Each wall is flat, endless, passes through zero and stands at right angles to its row. A trip goes straight from one point to another. Which walls does it cross, in order?
(in the rows, 128 means zero)

Walls:
(1): [105 146]
(2): [154 126]
(3): [ 58 102]
(4): [133  84]
(5): [ 83 205]
(6): [170 132]
(7): [181 221]
(8): [111  73]
Trips:
[139 156] to [152  68] -> 1, 5, 4, 8, 7
[94 32] to [ 77 152] -> 1, 5, 4, 8
[138 178] to [94 87] -> 2, 6, 3, 7, 8, 4, 5

Walls:
(1): [204 113 196 203 111  76 176 107]
(2): [145 155 193 141  93 125 149 220]
(3): [184 105 107  79  99  78 134  96]
(4): [159  45  49 137 161  74 168 153]
(5): [115 126 168 133 177  80 171 180]
(6): [135  58  95  93 116 154  92 169]
(7): [161 108 147 112  84 129 176  94]
Trips:
[139 126  59 204  95 135 146 170] to [155 212 100  40 142 118 120 143] -> 1, 3, 6, 4
[196  78 150 159 104 110 175 182] to [ 58 134 149 231 122 150  82 171] -> 3, 7, 4, 6, 1
[126 153 179 105 131 110 211 189] to [ 76 184 187 164 172  92  98 157] -> 7
[134 183 182  77  39 130 149 127] to [181 135 108 159  64 248 123 144] -> 6, 3, 1
[158 105 140  99 116 121 122 119] to [137  93  71  95 143 185 104 170] -> 1, 7, 3
[133  90 157 152 118 163  50  59] to [100 170 160 149 111 140 201 140] -> 6, 2, 5
[157  91 153 116 123 110  97 182] to [130 169 101 204 155 161 155 171] -> 3, 6

Walls:
(1): [ 60 108 166 165 105 108 149 187 115 178 167 136 101  84]
(2): [136 146  96 229 129 166 137 145 196  88 166 113 135 129]
(3): [115  91 177 120  95 127 167 127  41 183 206 146 138 190]
(4): [ 94 133 165 166  93 126  86 103 136 155 180 125 132  95]
(5): [173 165 142 180 180 196  82  70 168 152  38 176  87 127]
(6): [ 82 166 122 128 141 163 103 143  86 228 135  66 148  38]
(7): [130  70 161 178 173  62 129 175 114 146 175 140 135 205]
(8): [ 73 192 192 103 151  98 205 139  86 147 123  77  59 145]
(9): [120  71  59  71 101 213 150 177 102  92 170 186 152 136]
Trips:
[137  93  86 121 164  60  85  72 165 164 110 133 174 172] to [187 115 140 187 236  81  38 170 174  67  90 141  93 195] -> 2
[163 141  90  84 123 113  98 103 134 109 173 108 154 170] to [153 167 148 188 102 101 142  94 120  60  61 169 155  54] -> 7, 3, 2, 9, 5, 4
[178  94 168  99  94 159 162 176  78 181 143 160 106 162] to [172 163 157 109 127 118 129  80 178 131  70 105 119 145] -> 5, 1, 9, 7, 3
[112 205 168 161 144 132 127 141 178  95 107 122 121 189] to [173 193  83 142 204  63 136 100  76 196 129 134 174  65] -> 6, 2, 7

Walls:
(1): [142  72  94  95  74 118 158  93  84  23 160  92 176  79 133 158 103  84
 102  90 136  87 158 187 118 153 121 102 146 100  80 116]
(2): [115 154 156 199 130 156 197 200 169 131  46 141 146  73 144 192 113 119
 148  93  74  88  92  81 126  73 139 131 130 133  92 151]
(3): [110 115 157 180 111 133 126  81 156 159  99 152 120 204 145  81 125 109
  88 145 149 104 157 103 107 139 102 140  97  79 162  60]
(4): [160  72 103  90  99 118 112 138 111 106 113 107 142 151 106 103  96 131
 148  87 126 183 120 125  87 159 102 125 168 103 145 141]
(5): [149 137 129 155 140 111 147 112 147 120 158 121  84  83  92  91 175 126
 116 146 150 129 149 126 165 148  92  87 156 123 103 121]
(6): [107 147  78 106 144 112 152 190 149  92 114 115 170 126 155 119 117 155
  89 157 134  99 135 152 150  97 170 137 102 122 115 149]
(7): [156 130 131 179 130 173 106 160 159 121 181 137 150  85 140 132 109  91
  95 129  75 120 112 156 169 115 129 126  83 149 136  88]
(8): [102  81  88 117   7 125  92  89 184 180 144 146  97 155 134 152 145  97
  50 186 124 110 176 106 118 119 146  54 138  47 126 134]
(9): [151 138 149  68  91 155 137 105 123 154  84 119  85 199 140 160 156 174
 165 114 113 151 149 163 153 121 140 165 107 103 142 127]
Trips:
[172 106 159 115 116 120 117 155 102 124 142 108 125 127 136 143 131 174
 167  80 104 128 109 113 167  78 112 106 140 155 139  92] to [111 127  52  91  97 107 172 186  59 106 144  80 170  51 143 105  53 120
 149  84 130 150 144 136 120 151 100 198 108 154 179 103] -> 1, 6, 9, 2
[126 129 109 149  69 104 161  95  96 134 128 110  78 173 122 137 172 152
 121 162 163 127 167 182 126 103 125 139  78 194 111 124] to [145 153 126 181 138 159 136 135  54 165  97 169  70 100 152  86 157  83
 112 113 119 135 126 128  99 149 175 103 118 157 112 110] -> 6, 1, 7, 8, 2, 9
[ 79  99 129 148 118 100 132 183 117  99  52 121 133 117 170 167 136 145
 103 131 148 154 133 148 187 141 160 140  76 134  76 130] to [225  94  52 156 134 138  99 176  71 111  92 151 104  58  88 130 126 152
 136 100 170 116 113 149 171 106 167 128 140 145 111 129] -> 9, 5, 4
[ 68 124  92  74 171 125 164  95  93 130 144 178 130 127 172  84 129 164
 169 107 140 116 173 140 228 154 192 144 158 125  97 135] to [109  99 112  71 112 181 147 128  99 126 134 136 161 113 124  89  93  55
 114  87 136 103 132 110  71  91 142 104 128 204 161 204] -> 5, 9, 4, 2

Walls:
(1): [100 119 158 138 115 165 161 226 148 147 119 126 163 104 106 186 175 125
 172 129 157 173  90 105 152  97 125 130 134 117  69  83 109 195 158  96
 177 116 135 149  62 137  80  87 165 143 154 170]
(2): [126 131 160 132 120 155  88  60 101 133 128  72 147 133 107 159 143 144
 106  93 148 125  94 135 145 108 130 154 126 150  92 117  72 126  79  70
  89  85 120 135 128 112 163  91 122 106  60 118]
(3): [ 87 185  95 155 123 146  78  29 155  75 147 136 145 130 161 156 114 198
 129 126 141 107 101  67  73  78  75  82  85  58 129 157 193 131 152 132
 150 135 149 123 113 101 120  86 149 140 182 159]
(4): [155 105 205 115  97 159 120  65 158  93 126  96 104 141 164 163 148 127
 105 144 147 176 108  91 123 161  94 158  97  85 183 151 160 158  72 105
 142 174  52 156  88 196 140 130 193 185 165 136]
(5): [169 205 177 101 160 144 118 125 146 166 122  99 152 126  66  78 123 186
 130  83  94 101 179  93  87 170 129 103 116 136 164  87 127 123 124 175
 140 110 160 177 130 106 191 154 114  75 111 160]
(6): [144 105 111 121 133  94 139 128 144 149  80 129 137 158  57 156 130 132
 119 179  67 164 198 120 132 117 223 124 145 130 190 190 106  74 125 129
 166 171 155 116  44 142 139 113 116 137 101 101]
Trips:
[139 136 139 162  58 141 114 136 148 153  97 133 124 148 133 103 171 166
 118 209 144 135  98 175 165 110 118 140  99 138  84 139 115 184 149 150
 127 108 147 111 108 133 186 100 103 124 141 164] to [167 141 107  92 122 132  86 132 126 115 143  98 103 177 110 169 155 147
 106 129 156 178 147 150 109 182 121  61 117 146  86 121 115 133 168  75
 209 137 119 143 182 137  84 141 153 136 182 134] -> 4, 2
[131 118 125  98 126 150 134 120 178 143  80 204 176 119 144 156  84 165
 122 131 102 157  72 134  81 130 166 102 100 113  88 156 131  79 152 137
 126 175 159 120  91 102 107  82 167 131  69 196] to [ 97  86 132 125 179 162 149 140 173 166 127 126 112 139  81  89 161 108
 134  72 110 143 131 133 173 126 126 178 149  41 119 191  64 141 130  92
 174 186 118  57 123 166 198  96 179  99 168 123] -> 4, 3, 2
[139  90 177 104 121  98 143 117  87 122  94 113 204 162  84  44 142 132
 149 123 178  75  69  97 103 103 107 144 133 121 122 108 125 149  96  96
 110 115 158 103 152 100 170 123 152 109 150  98] to [142 123 160 108 124 173 132 151 178 167  99  81 131  97 180 179  67  98
  92 119 111 170 114 175 199 124 135  69 105 107  94  94 166 185 100 143
  60  70 132  81  79  27  87 196 120 151 141 132] -> 1, 5
[ 99 157  81 145 129  95 123  54 100 149 159 122 135 143 141 134 174 156
 168 124  87 123 130 135 103 139 139 132 150 191  83 129 143  90  86 100
 108 213 184 128  67 152  94 155 112 101 149 140] to [115  56 147 140 180 129 116 120 139 153 134  88  91  87 148 183 133 100
 104  95 148 105 105 123 111 136  90 137 142 163 121  68 101 168 170 170
 115 107 134  87 175 206 163 130 133  80 133 122] -> 6, 3, 1
[111 157 119 114   7 129 138 135  82  95 109 188 150  96 152  94 131 108
 173 127 120 137 172 150 148 167 131  79 152 140  98 131 143 151 128  64
 111 161 102  51 127 127 128  71 104  83 139 168] to [130 164  39 109 152 162 117  84 152  58 169 164 205 153 135 119 103 148
  63  83 171  92 191 154 140  93 121  82 156 174 135 103  88 125 184 117
 167 193  75 107 117 113 141 159 204 115 119 155] -> 3, 1, 5

Walls:
(1): [100 160 131 131  88 168  95 120 124 127 170  91  63 125 136 131  65  90
 162  93 153 115 191 176 112  89 170  45  95 171 145 184  67 133 158 127
   8 110 149  92  57 128 136 158 128 178 131 116]
(2): [136  94 143 133 129 174 137 167 111 125 145 195 129 155 111 152 133 139
 131 117  98  69 175 150 134  80 138  62 151 163 132 186 128 200 126  89
 119  85  74 142 102  75 141 128 138 106 119 150]
(3): [133 133  98  98 141  72 154  61 201 134 154 142 150 135 154 156 144 171
  90 152 148 103 134  86 135 116  96 140 127 175 165 150 145 151  85 125
 145  62 155 123  98  97 137  97 101 147 126 149]
(4): [155 141 130  98  99 128 144 169 153 129 132 154 154 109  67  92 124 128
 109 129 134  90 152 133 139 167 136 199  91 128 109  87 207 117 143 129
 108 117 121 124 110 108 145 136 105 167 168 104]
(5): [172 196  57 126 105 162 166 113  89 156  93  97 121 162 181  70 124  85
 118 145 117  72 133 121  92 115 132 133 162 152 114 167 186 142 110 160
  83  60 127 187 145 128 113 192 166 122 153 135]
(6): [ 71 212  80  33 115 231  92 110 100 103 126 197 130 169 118 150  72 107
 107 110  93 163 129 156 166 167 148  93 158 127  66 117 156  97  98  83
 114 109 113  91 104  49 146 109  94 171 125  98]
(7): [166 167 116 145 152  99 147 169  99 126  68  99 135 181  83 162 162 133
 167 154 100 125 146 111 102  70  90 166 160 139 122  86 131  87 185 111
 197  93 106 102 126 198 169 117 127 127 123 138]
(8): [170 155 127  87 111 163 132 101 136 158 152 150  69 174 156 162 111 118
 124 139 134 174 173 169 165 201 114 138 174 166 157 138 162 104 140 148
 146 125 102 143 192 119  68 149 150  99 130  95]
(9): [125 142 151  88 138 169  80 169  83 165 174 148 156 110 146 115  99 113
  46  99 110 128 142 113 119 180 161 134 110 134 101 150 148 168  57  48
 117 107 126 103 110 119  89 144 191 112 110 169]
(10): [140  54 145 193 112 133 104  74  88  96 141 165  98 129 148 148 183 185
 141  95  98 156 162 104 174 164 140 151 169 102 116 126 111 117 137 164
 120  90 114 118 154 127 157 129 128 132 151 162]
Trips:
[122 145 107 147 138  94 165 158 200  97 143 123 149 118 124 193 146 134
 157 154  96 110 147 102  86 135 179 147  85 110 143 144  87  63 111 137
 194  76 132 147 103 134  94 216 121 148 104  71] to [189 100 105 138 103 132 209 141 152 125 105 110 125 146 168  85 132 136
  78 134 125 100 106 146 119 136 111 116 106 126  87 132 147 157  82  75
 137 126 156 143  81 152 106 128 101 117 136 167] -> 5, 9, 2, 7
[193 141 164 134 140 135 168  65 115 100 147 149 115 137 119 182  66 129
 185 107 128 104 105 121 139 159 146 113 134 145 155 142 100 111 127 103
  72 174  89 184 102 121 126 156 138 122 162 123] to [133  38 139 145 101 165 163 147 123 122 159 159 180  85 135 106  93 179
 128  92 142 143 154 118 166 158 120 158 125 130 158 136 115 169 153  76
 111 159 139 105 153 166 164 147  95 150  79 113] -> 5, 6, 4, 9, 8, 1
[109 174 170  53 106 170 129 106 162 160 114 148 135 109  79 120 107  71
 170 164  65 181 101 150 109  99 109 126 123 150 107 108 129 119 117 118
 107  90 143 112 150 113 150 155 148 174 116 126] to [158  95 154 109  89 122 167 149 130 109 157 115 111 101  78 149  75 114
 132 122 149 151 202  69 152 145 147  93 120 164 130 161 146 112 144 134
 144 145  87 151 127 169 143 152 170 117 131 162] -> 2, 5, 6, 10
